Every row gives one point. Each copy is the shape, with its points in the same order, turned, moved and blurred by noise. Is it also mirrored, or only turned?
In the rows, zero is written as 128.

Shape, 8 rows:
[[142 115 149]
 [ 96 112 105]
 [158 105 150]
 [ 95 138 122]
 [159 121 142]
 [ 73 145  96]
 [131  90 129]
 [105 136  87]]
Copy 1:
[[123 142 119]
 [ 91  89 120]
 [136 150 103]
 [ 96  96 147]
 [144 141 118]
 [ 85  67 153]
 [108 127  97]
 [109  69 130]]
Copy 1 is: mirrored
Copy 2 (8 x 3):
[[132 108 109]
 [164 152 140]
 [131 105  90]
 [144 141 155]
 [119 117  94]
 [151 168 176]
 [161 124 103]
 [143 174 144]]
Copy 2 is: mirrored
Copy 3 (8 x 3):
[[122 115 141]
 [146 139  90]
 [136 115 157]
 [117 136  86]
 [124 129 153]
 [118 155  58]
 [154 124 128]
 [128 169  87]]
Copy 3 is: only turned

Shape, 10 rows:
[[163  82 115 122 179  95]
 [ 96 103  78 122 113 109]
 [130 136 155 155  75 117]
 [137 121 121 151 177 141]
 [134 173 170 127 120  76]
 [104 118 161 137 115 172]
 [132 135 120 125  85 163]
 [123 129 134 141 146 121]
 [118 107 107 113 134  98]
 [ 88 108 116 131  88 124]]
Copy 1:
[[134 168  72 101  89 104]
 [ 94 131 121 162  91 146]
 [139 113 178 103 136 142]
 [108 148  98 114 140  83]
 [150 189 174 101 148 146]
 [105  99 123 104 172 139]
 [139  93 137 147 152 137]
 [115 151 123 114 137 116]
 [118 157 110 135 100 142]
 [ 97 108 142 137 117 162]]
Copy 1 is: only turned
Copy 2, 10 rows:
[[157  82 161  91 100 155]
 [ 85  99 177 146 137 142]
 [150 165 143 168 133 104]
 [146  87 103 113 121 137]
 [180 138 156 114 146  64]
 [129 170 100 134 157 146]
 [ 95 158 121 143 117 107]
 [146 116 130 127 147 127]
 [121 105 176 120 133 129]
 [103 143 162 164 150 134]]
Copy 2 is: only turned

Shape, 14 rows:
[[133  78 170  99 134 128 153 197]
 [104 101 117 134 151  93 135 120]
 [117 104  91 106  99 119 106 157]
 [182 127 178 142 160 118  67 152]
 [140 142 112 151 115 110 120 136]
 [ 95 118  88 116 102  95 113 147]
 [151 113 157  88 154 141 162 165]
 [121 134 125 119 108 145 109 127]
 [161 155 111 125 153 142 100  98]
 [144 127 125 105 125  99 133 101]
 [135 117 182 132 138 125  95 169]
 [136 106 115 106 108 137 155 140]
 [162 124 114 131 122 151  91 157]
 [108 144  82 115 120  89 123 154]]
Copy 1, 14 rows:
[[109 123 105 225 156  86 137 120]
 [138 130 159 147 128 108 107 155]
 [ 78 138 124 167 102 128  89 148]
 [ 90  65 161 153 147 116 136  59]
 [121 127 125 130 100 127 100 104]
 [ 92 158 142 150  92 113  85 153]
 [128 141 108 190 173 119 138 104]
 [ 95 136 116 135 109 139 135 131]
 [112 116 148 112 136 176 133  98]
 [111 142 135 118 153 121 109 122]
 [ 93 100 141 177 121  91 156  95]
 [112 141  94 157 134 129 113 140]
 [ 83  94 116 160 114 157 118 104]
 [110 168 145 158  96 121  78 122]]
Copy 1 is: mirrored
Copy 2 (14 x 8):
[[148 148 107 152  56 100 167 151]
 [ 81 142 122 114 118 136 121 150]
 [111 156 103 159 145  90 115 145]
 [155 197  90  83 137 152 189 152]
 [114 149 111 124 157 137 138 107]
 [ 92 161 114 158 144 109  93 132]
 [159 116  92 137  79 136 152 154]
 [138 144 131 148 161 136 129 149]
 [141 126  97 101 184 163 137 155]
 [133 134 114  98 135 135  98 138]
 [145 195 117 124 109 143 176 153]
 [132 109 118 142 126 107 126 139]
 [146 157  88 136 165 117 168 143]
 [ 96 157  88 156 144 133  96 120]]
Copy 2 is: only turned
Copy 3 (14 x 8):
[[155 114 176 183 106 177 101 153]
 [129 122 172 115 116  94 121 160]
 [173  84 130 103 134 138 120 156]
 [146 186 132 124 137 155  76  86]
 [130 116 144 103 147 124 143 114]
 [167  87 147 101 154 112 136 168]
 [139 144 153 167  92 175 138 149]
 [133 111 103 125 138 130 129 143]
 [121 157  97  94 112 123 144 118]
 [114 142 145  92 127 138 141 167]
 [148 147 140 161 143 146  83 119]
 [129  93 141 128 109 157 142 157]
 [157 116 109 112 121 155 116 104]
 [175 108 151 102 148 112 162 154]]
Copy 3 is: mirrored
Copy 4:
[[ 77  87 123  66 137  72 181 122]
 [117 140  84 136 156 124 156 107]
 [112  98  94 125 143 105 120 166]
 [106 130 151 160  66  68 172 122]
 [157 119 119 148 135 111 140 132]
 [128 111  89 133 152 111 133 166]
 [ 98  94 126  71 115 102 166  97]
 [125 118 138 127 127 126 124 149]
 [136 131 127 157  90 134 111 108]
 [130  98 104 143 116 155 155 119]
 [ 93 129 152 118 108  76 178 139]
 [117  79 116 109 149 122 131 113]
 [120 104 140 147 107  75 109 132]
 [162 120  70 123 142 112 142 158]]
Copy 4 is: only turned
